Each row is a point. To make a cloud, some directions were put in groups of two or more. Within a group, all points are equally far from the middle, so they leave a hole (a ring in 2 directions, a hollow ball in 3). The other directions are filled evenly. Then the cloud was stretched, turned, moved and blurred a little. Count the holes, and give their numbers of directions, smallest first.
(in the rows, 128 means zero)

Cloud, 14 rows:
[[146 170]
 [110  84]
 [ 80 124]
 [ 81 135]
 [121  82]
 [109  84]
 [ 81 134]
 [ 94 160]
 [ 87 102]
 [ 98 165]
 [ 84 107]
 [ 81 117]
 [ 80 123]
 [152 166]]
Holes: 1 (2)

Cloud:
[[153  74 163]
 [129 168 111]
 [ 86 116 168]
 [177 139 107]
 [ 96  86 175]
 [149 137  80]
 [177 104 101]
 [149 161 156]
 [ 83 136 136]
 [ 99 144 100]
 [ 90 133 162]
 [138 103 186]
 [143  73  91]
 [ 89 126 166]
 [140  56 119]
 [ 79  87 121]
 [146 140  81]
 [121  95 186]
 [ 98 145 161]]
Holes: 1 (3)

Cloud, 26 rows:
[[120 129  85 130]
 [156 176 129 170]
 [197  94  98 100]
 [151 185 109  87]
 [176 160 120 135]
 [207 125 117  88]
 [124 127  50  79]
 [ 84 157 151 148]
 [153 155 149 113]
 [203 122  65  97]
 [168 120  91 189]
 [160 156 119 112]
 [106 177 146 156]
 [136 134  73  99]
 [152 121 130  75]
 [120 188 103 125]
 [163 109 117 106]
 [111 175 135 149]
 [141 157 122  67]
 [175 110 151 156]
 [148 132 134 113]
 [185 133 159  99]
 [144 155  97 163]
 [162 173 164 127]
 [160 159  89 129]
 [121 105  76  78]]
Holes: 0

Cloud, 55 rows:
[[174 146 115 181 134 129]
 [109 185 109 132 131 177]
 [ 67 127 145 155 108 115]
 [108  85 109  68 130 132]
 [ 91 160  93 166 121 101]
 [176 150  92  70 132 166]
 [198 117 155 142 170 129]
 [177  95 121  68 159 157]
 [143  93  81  80 129 170]
 [140  92  74  88 116 169]
 [108 147 174  85 114 129]
 [162 153  91  95 108  81]
 [163 106 146 153 180 168]
 [ 98 145 159 149 190 127]
 [171 160 149  70 152 130]
 [153  84 148 164 174 107]
 [166 176  88  82 151 149]
 [ 76  99  93 155 114 146]
 [178 140 112 181 142 135]
 [156 139 139  61  93 135]
 [174 165 139  84 167  98]
 [139  62 133 101 122  94]
 [130 151 107 144  81 175]
 [ 95 125 161 142 190 141]
 [ 85 107 119 146 151 182]
 [106 175  96 164 172 113]
 [ 76 145 168 124 126 146]
 [ 93 121 138  60 134 119]
 [180  73 124 110 146  87]
 [ 93 137 116  59 119 119]
 [ 74 152 157 134 144 155]
 [197  88 124 107 128  92]
 [ 99  78 136 159 114 143]
 [153  79 142 163 117 122]
 [132 111  75 105 189 154]
 [ 62 145 139 142 111 148]
 [110  90  68 150 115 137]
 [134  99 153  94 199 115]
 [ 98  86 145  73 128 118]
 [211 129 134  93 167 117]
 [ 90 113  79 108 151 170]
 [152 105 101 184 176 139]
 [153 101  61 136  99 143]
 [101 131 104  68 167 133]
 [ 78 161 127 144  93 148]
 [172 103 153  80 105 154]
 [149 160 119 142 130 194]
 [119 122  71 148 192 119]
 [177 128  76 173 151 141]
 [167 131 102  63  92 151]
 [127  75 163 104 139 157]
 [136 160 106  89 180  84]
 [143 132 148 136  90 174]
 [207 111  88 101 167 113]
 [123 160  91 140  76 158]]
Holes: 3 (2, 2, 2)

Cloud, 89 rows:
[[137 115 200 109 145 131 188 178]
 [142  72 127 180 185 140 110 158]
 [199 141 153 125  97 125 151 195]
 [183 105  92  84 184 114  94 140]
 [ 89 111  90 124 181 117  92 118]
 [194 123 174 105 110 124 145 206]
 [119 183 121 140 160  71 110 128]
 [ 90 107  96 119 141 112 166  82]
 [177 128 206 117 118 137 160 127]
 [139  73 139 138 160 119 200 124]
 [ 95 136 104 122 105  98 170 100]
 [168 158 120  62 139 110 116 169]
 [178 142 127 125 198 155  94  87]
 [179  89 125  71 148 113  95 136]
 [154 167 122 151 139 160 189 146]
 [132 161 108  89 115 154  80 129]
 [120  91 164 132 135 188 136  93]
 [100 146 200 115 139 161 120 117]
 [102 117  89  88 150 145 155 124]
 [196 140 149 157 157 134 182 130]
 [191 140 118 183 147 168 142 170]
 [ 99  87  96 160 190 100 136 144]
 [146  63 143 103 176 163 170 127]
 [170 127 184 150 121 105  90 146]
 [ 99 170 185 138 189 131 124 146]
 [157 176 122 142 197  87 160 149]
 [150 139  67 151 179 115 109 107]
 [104 170 159 176 172 124 165 141]
 [111  87 129 122 147 181 173 181]
 [188 108 108 182 168 105 119 129]
 [147 169 116 110 142 102 192 136]
 [135 132  74 109 179 137 171 122]
 [128 134  59 140 178 106 128 139]
 [140 119 179 169 108  90  97 116]
 [176 160 148  64 100 119 121  99]
 [192 114 117 158 186 165  91 156]
 [169  88 146 159  77 142 148 144]
 [ 99 157 157 158 145 133 188  92]
 [165 102 170 178 101 160 155  99]
 [180 181 160 131 196 131 105 156]
 [144  72 137  71 150 109 104 105]
 [114  79 130  88 165 112  95 170]
 [ 98  84 117 118 138 125 172  70]
 [138 196 140 177 117 130 121 142]
 [169  97 160 156  73 143 160 130]
 [118 112 164 128 193  77 104 174]
 [188 108  92 101 136 162 164 144]
 [171 138 100 133 140 146  54 108]
 [164 149 113 114 214 168 131 122]
 [185 112 153 103 106  95 167 147]
 [136 149  99 129 100 171 157 131]
 [120 158  92 123 104  89 151 108]
 [121  76 138  69 160 114 119 156]
 [ 93 138 136 108 172 172 143  56]
 [178 115 174 129 154 147  76 161]
 [131 175 107 147 174  71 126 169]
 [133 139  84  98 146 147 157  75]
 [188 109 119 168 182  99 151 127]
 [ 98 129 119  58 166 133 140 140]
 [ 94 145 162 124 176  80 165  96]
 [174 127 190 138 181 119  95 132]
 [145  99 150 174 160  74 126 146]
 [161 121 207 115 105 130 165 107]
 [124  99 177  76 194 114 156 127]
 [125 106 190  95 115 165 117 123]
 [172 175 144  82 116 119 158 152]
 [126  91 162  69 111 117 102  98]
 [ 92 135 104 166 121 149  88 105]
 [138 150 108  54 163 147 139 154]
 [188 110  92 118 103 162 138 155]
 [ 94 171 149 125 168 116  67 119]
 [158 144 105  94 202 159 142 105]
 [101  74 100 136 127 105 117 101]
 [143 108 191 108 119 127 155 207]
 [108 169 135 100 215  89 126 139]
 [ 99 122 111 118 117 166 171 116]
 [181 152 152 127 147 180  82  91]
 [ 88 144 121  98 150 111  68 119]
 [121 191 168 123 188 153 125 163]
 [179  79 109 125  97 149 105 130]
 [176 111 137  62 150 108 105  67]
 [183 122 163 194 131 134 136 110]
 [ 96  99 151  82 156 156 150  70]
 [161 152 107 129 126 149 193 142]
 [187 106  91 146 204 131  98 136]
 [191 149 183 104 112 154 115 150]
 [120 142  77 117 185 125  79 144]
 [172 138 100  85 135 138  76 158]
 [ 97 159 139 104 104  86 136 141]]
Holes: 3 (2, 2, 3)

Cloud:
[[175 179 163 153 160  67 107 118 110]
 [104 120  49 128  97  80  97 113  86]
 [144 145 139 144 117  70 107  97  70]
 [167 120 118  98  83 101  91 148 116]
 [ 79 162 117 127 101 101  45 126 112]
 [166 144 118 140 126  44 109  99 117]
 [ 69 168 124 132 164 115 132 145  76]
 [101 176 189  86 136  95  91 127 101]
 [100 165 168  72 152  74  99 138  89]
 [105 145  64 154 172 142 115 110 148]
 [162 164 106 158  94 104 107 147  88]
 [ 91 167 107 105  91  93 123 161 145]
 [114 135 173 185 160 120 101 141 162]
 [112 134 100 105 199  86 158 127 193]
 [108 135 136 132 137 192 144 122  81]
 [184 131 113  95 133 146  49 121  56]
 [122 118  49 104  86 130 122 103 116]
 [ 92 137  56 163 141 116 132  85 102]
 [ 90 161 164 144 118 118  73 114 133]
 [130 138 129 146 133  41 114 110 182]
 [126 103  67 102 146 100 150 127 153]
 [119 115  83 117 130 186 103 141 120]
 [184 171  98 128 146 114 119  85 151]
 [153 157 139 103 200  93 172 119 146]
 [123  85 129 113  90 140 109 164 126]
 [210 107 115  98 153 118  76 120 134]
 [140 156  86  88 141 178  89 134 123]
 [110 135 122  64 148  82 167 146 111]
 [192 121  89 151 152  88  82  71 113]
 [150 148 127 189 162 135  51 110 135]
 [120 127 128 132 165 122  64 195 142]
 [150 197 164 129 125 128 119 102 112]
 [ 68  94 133 110 160 137 103 121 122]
 [115 110 139 193 180 117  73 153 131]
 [127 102 151 107 123  88  94  92  79]
 [141 201  73 106 143 110 108  97  98]
 [148 100  98 143 122  72 131 149 142]
 [120 137  60 171 167  86 168  94 140]
 [159 117 138 171 137 155 145 110 151]
 [136  96  96 168 194 109 120 124  81]
 [178 154 102 142 136  62  91 100  95]
 [156  84  97 108 153 143 118 161 145]
 [115 138 124  88 114 153 150 182 129]
 [135 123 142  63 170 130 138 132 132]
 [155 110 128 129 145 102 149  52 124]
 [115 148 148 128 153  74 151 118  57]
 [155 157  72  70 105  99 104  96  68]
 [113 150  91 160 107 150 136  98 111]
 [112 140 106 122 123 198  91 166 120]
 [110 157 146 154  78  98 127 153  92]
 [130 133 183  87 122 113  58 133  71]
 [163  97  93 130 172 131 166 137 127]
 [123 101 157 101 159 106 104  67 137]
 [118 139 152 181 157 145 113 130  68]
 [100 176 115  90 103  67  75 146 123]
 [162 169 130  92 177  82 146 145 148]
 [133  93  49 156 167  99  88 114 120]
 [121 176 138 173 111  98 119 110 104]
 [108 162  73 142 142 128  67 151  92]
 [115 151 150 138 161 127 150 188 130]
 [114 166 143 120 174  36 122  89  86]
 [142 145  56  90 149 129 132 112 141]
 [200 134 106  79 126 114 118 155  84]
 [ 68 141 122 145 163 136 106 130  71]
 [131  97  84 144 178 137 148  96 110]
 [203 114 136 102 112 136  96 102 104]
 [170 188 112 168 162 108  98  96 154]
 [102 173 111 122 130 128  82  45  76]
 [ 78 141 117  74 142  64 160 153 107]
 [125 186 176 132 121  85 121 108 122]
 [100  95 141 128 169  44 153 106 135]
 [100 124 137 129 104 138 109 140 165]
 [118 192 160  78 160 126 107 134 130]
 [126  69 144 130 173 118 125 152 150]
 [ 55 177 134 119 155  98 150 133  80]
 [159  91 139 161 130 137  69 107  73]
 [135 132 122 191 131 161  90 131  79]
 [177 160  75 151 164 109  62 113 103]
 [142 154 142 122 181 107 145  43 158]
 [ 97 169 151 138 203  60  85  76 111]
 [110 147 176 137 141 110 176 128 123]
 [ 92 156 116 181 143 111  73 106 130]
 [169 112 105 113  62 121 105 145  90]
 [ 82 148  57 157 127  96  82 111  93]
 [157 111  95  93 102 110  79 184  85]
 [112 148 123  80 185  51  85 137 106]
 [130 128  81 103 157 155  99 147  44]
 [180 168 141 107 137 169 100  96 112]
 [103 164 115  96 174 106  66  76  70]
 [147 152  99 145 116  48 104 132 125]
 [142 112  72 133 116  94 103  53 125]
 [108 127  77 160 177  72  77 152 118]
 [200 105 153 131 170 138 117  74 124]
 [112 124 144 176 123 135  69 145  75]
 [165 132 139 130 109 164 118  83  52]
 [168 173 109  96 158  59 144  94 118]
 [ 55 123 149 124 198  93 112 109 149]
 [181 195 127 129 162 100 122 108 136]
 [ 90 133 136 175 197  93 112 147 111]
 [138 183 142 110  94  83 142  91  95]
 [147 183  75 134 185  46  98 121 121]
 [ 99 117 109 143 136 100 120  79  53]
 [141 104  70  82 125 137  74 140 118]
 [138 185 141 106 121  94  70 133  53]
 [ 72 127 112 103  94 123 107 139 157]
 [112 148 151 137 186 117 109 191  86]]
Holes: 2 (3, 4)

Cloud:
[[195 132 116 145 132 138  94 155 155]
 [142 217 107 125 130 113 121 168 154]
 [ 50 225 141 122 146  76 161 132 134]
 [ 98 134 187 169 161 141 160 108 168]
 [120 187  67  97 160  85 163 137  84]
 [117 201 109 146 106 132 144 129 205]
 [ 92  70 131 140 147 135 159 103 125]
 [115 158  97 110 124 134 197 163 120]
 [ 70 186  90 118 120  97  90 152 201]
 [ 92 150 149  85  96  96 196 117 144]
 [138 153 180 111 119 178 173  84 156]
 [149 113  78 126 129 186 126 174 107]
 [106 199 116 156 106 160 109 101 152]
 [207 135  84 131 141 153 146 139  98]
 [116 131 167 135  71 153 157 128 177]
 [136 157  68  63 109 129 142 155 166]
 [130 131  77  70 123  76 135 177 115]
 [171  93 150 139 140 181 123 103 119]
 [ 44 174 160  94 141  85 183 139 152]
 [ 88 172 144 138 110  89 118  81 136]
 [132  78 154 150 125 164 124 131 127]
 [122 105 127 145 134 147 137 160 126]
 [101 178 124  88 101 132 114 157 144]
 [113  96 113 112  90 123 155 146 192]
 [ 52 191  91 157 126 108 116  98 163]
 [145 176 200  97 135 130 222  93 123]
 [124 125 136 153 112 103 200 115 107]
 [167 217 170 136 138 162 118 109 179]
 [ 48  80 122 128 118 116 133 132  89]
 [115 113 143 112 126 134 171 143  83]
 [ 81 179 131 131 150  98 147 129  96]
 [ 94 104 145  96 123 132 137 110 157]
 [134 186 138  77  94 101 111  99 167]
 [169 205 131 135 100  98 128  89 110]
 [ 87 142 142 134  58  93  72 155 150]
 [107 136 142  95 109  73 154 119  73]
 [ 71 228  97 178 140 123 123 145 141]
 [113 118  83 100  87 116  99 146  82]
 [138 167 148 107 192 104 168 108 161]
 [114 158 116 155 100 100 170  98 125]
 [175 107  90 130  70 140  94 135 159]
 [141 136  81 137 149 128  87 127 177]
 [126  81 130 104  68 105 123  95 161]
 [ 87 177  83 150 133 102 102 161 148]
 [ 84 222  86 162  96 145 159 136 156]
 [184 142  83 174 116 138 140 115 134]
 [141 146 185 103 165 162 192 181 152]
 [114 129 118 101  89  46 142 164 147]
 [ 60 129 100 122  81 121 144 168 146]
 [ 65 165 114 187 117 119  86  99 120]
 [ 53 165 155 111 136 127 133 128 128]
 [149 157  82  82 136 103 130 147 164]
 [147 117  61 112  92 118  85 173 139]
 [147 143  88 104 174  93 174 135 122]
 [103 132 157 136 133  90 190 107 141]
 [139 168 167 111  69  98  96 153 138]
 [169  94  96 115 149 116 204 140  88]
 [ 92 177 109 103 155 107 145 137 135]
 [119  46 137 101 136 121 126 171 125]
 [131 191 131 160 117 180 152  94 134]
 [124 129  73 170 142 111  89 142 133]
 [185 114 124  98 111  81 122  98 102]
 [ 67 170 144 112  80 145 116 131 123]
 [135  76 121 100 130 129 143 169  81]
 [ 90 140  63 147 149 136 163 120 121]
 [142  93  94  79  54  90 106 120 120]
 [149 116 146 110  78 194 162 124 164]
 [178 181 167 101 122 127 190 101 131]
 [ 86 140 149 128 166 148 150 144 105]
 [190 153 139 144 109  67 159 103 151]
 [ 81 180  66 149  83 111 107 142 139]
 [ 52 156 195 137 156 116 166 132 127]
 [117 202 170 108 140  89 152 120 184]
 [165  83 153 111 116 131 127 162 172]
 [152 111 120  95 123 108 180 149 118]
 [132 140  94  80 123 100 152 121  97]
 [ 61 129  84 129 141 128 136 154 100]
 [130 106  76  92 142  98 213 133 140]
 [111 211  83 122 126  95 144 129 162]
 [201 149  95 139  44 122 132 149 179]
 [ 85 176  79 123 114  95 177 125  53]
 [ 72 181 143 127  98 125 170 116 123]
 [157  85  86 139  86 120 111 126 187]
 [143 178 121  79 112 128 193 153 158]
 [112 114 116  68 101  85 157 118 130]
 [116 192 104 119  73  98 116 132 139]
 [153  91 111 129 135 198 124 144 127]
 [140 147  97  54 100 106 123 165 102]
 [ 72 130 119  85 122 134 130 133 123]
 [169 159 140 125 138  84 149 134 189]
 [112 149 100 122 162 122  91 127 148]
 [131  77  92 154 101 108 150  82 113]
 [ 82 158  97  97 118  50 142 147 133]
 [104 199 114 143  61 106 102 118 139]
 [100 158  85 150  78 116 158 180 133]
 [132 239  80 173  90 146 142  77 150]
 [120 186 144 140 138 146 120 135 212]
 [133 111 148  92 113  83 166  97 113]]
Holes: 0

Cloud (88 x 9):
[[177 131 100 132 180 172 199 129 164]
 [162 101 123  88 127 149 123  96 130]
 [107 198 122 124  93 103  94 177 107]
 [174 145 119 142 131 176 172  82 155]
 [152 147 116 145 118 108 147 189 199]
 [161 125  97 157 105  99 131 112  89]
 [141 109  98  64 148  75 175 160 160]
 [147  98 161 103 169  95 128 171 137]
 [157  93 170 126 143  97 166 183 100]
 [165 150 140 121 158 122 119 114 112]
 [131 127 108  87 202 141 153 172 152]
 [115 185 116 171 122 122  88 134  97]
 [109 106  74 138 174 146 165 141 107]
 [ 73 180 131 146 118  92 137 117  99]
 [105 122  73 113 123 166 173 152 136]
 [108 176  59  71 149 118 152 156 165]
 [129 115 109 139 129 169 147 202 135]
 [181 147 104 115 121 156 137 100 174]
 [224  80 130 120 151 124 133 167 105]
 [162  92  96  95 185 139 137 194 133]
 [121 138 112  67 129 185 131 190 153]
 [120 178  90 107 142 117 153  91 102]
 [129 127  68 100 110  95 127 159 114]
 [108 184 161 133  92 113 134 129  94]
 [162 149 120 121  70 109  85 153  74]
 [163 156 130  76 181  75 159 129 134]
 [ 80 177 128 120 180 126  87 114  71]
 [113  99 105  67  90  97 110 192 173]
 [148 126  90  71 206 156 147 183 125]
 [137 102  75  98 159 142 195 155 141]
 [186 156  90  83 156 138 148 120 173]
 [171 122 131 126 129 144 126 104 137]
 [102 127  99 138  92 143 129 134 132]
 [125 153  50 114 142 107 158 150 123]
 [186 129 102  95 103 121  73 137 113]
 [136 167 120  91 118 123 138 165 111]
 [152  90  81 124 129 105 115 169  68]
 [155  92 103 119 218 168 138 125 126]
 [ 88 130 137 139 107  95  99 153 132]
 [109 149 150  85 124 138 167 146 136]
 [166 205  66 116 105 121 119  98 177]
 [132 114 140  96 203 104 159 107 162]
 [ 96 121 150 155 152  80 192 146 100]
 [142 171  37 104 124 184 105 201 125]
 [190 143 103 125 163 144 154 175 168]
 [151  96 156  75 177 162 147 126  84]
 [142 114 155 167 180  53 127 169  83]
 [126 137 126  78 146  96 119 211 139]
 [199 165  70  99 161 136 150 150  87]
 [ 85 157 102 106 162 148 152 128  72]
 [131 153  38 138 164 151 134 147  71]
 [156 110  91 138 166 116 134 119 145]
 [199 109  83  41 117 142 161 112 126]
 [ 86 167 108  77 120 140  92 149 108]
 [103 153  57 100 122 174 111 183 135]
 [ 98 107  81  91 137 137 134 169 125]
 [172 187  93 150  84 122  81 168  81]
 [170 104 125  70 207  86 130 150 128]
 [161 106 142 104 121  81 143 192 156]
 [201  98  84 157 177 124 130 173 111]
 [153  84 108 161 202 133 176  94  95]
 [128 135 116 128  81  90 131  95 123]
 [141 164 138 168 199 135 176 161 142]
 [209 139  91 114 187 122 161 183  85]
 [183 147  92 106 119 184 148 106 153]
 [112 139 136 156 109  43 137 114 106]
 [110 137 107  97 108  96 101 206 125]
 [197 152 114 147 149 107 106 166 174]
 [138 143 115  56 122 170 112 144 127]
 [ 96 177  95 154 136 128 131 132  87]
 [160 142  93  42  73 113 124 144 136]
 [169 117 132  76 201 113 126 133 105]
 [211 120  97 134 178 173 126 179 138]
 [ 95 126 156  77 141 114 138 190 148]
 [132 108 142 113 124 108 139 195 159]
 [ 88  90 132 116  81 107 161 114 140]
 [ 58 108 108  85 153  95 145 122 112]
 [120 120 161 160 154 103 189 118 179]
 [ 70 173 110 168 168 133 161 159 116]
 [ 91 125  70 104 169 132 194 117  97]
 [189 157 127 164 152 149 147 108 111]
 [146 121 151 148 131 107 110 159 169]
 [147 118  84  80 105 180  95 127  99]
 [126  92 152 124 170  95 157 118 148]
 [124  81 159 142 194 100 172 151  86]
 [173 170 137 105 141 114 110 157 179]
 [180  94 135  94 160 112 137 156 151]
 [ 64 110 122 107 151 140 102 161 171]]
Holes: 1 (3)
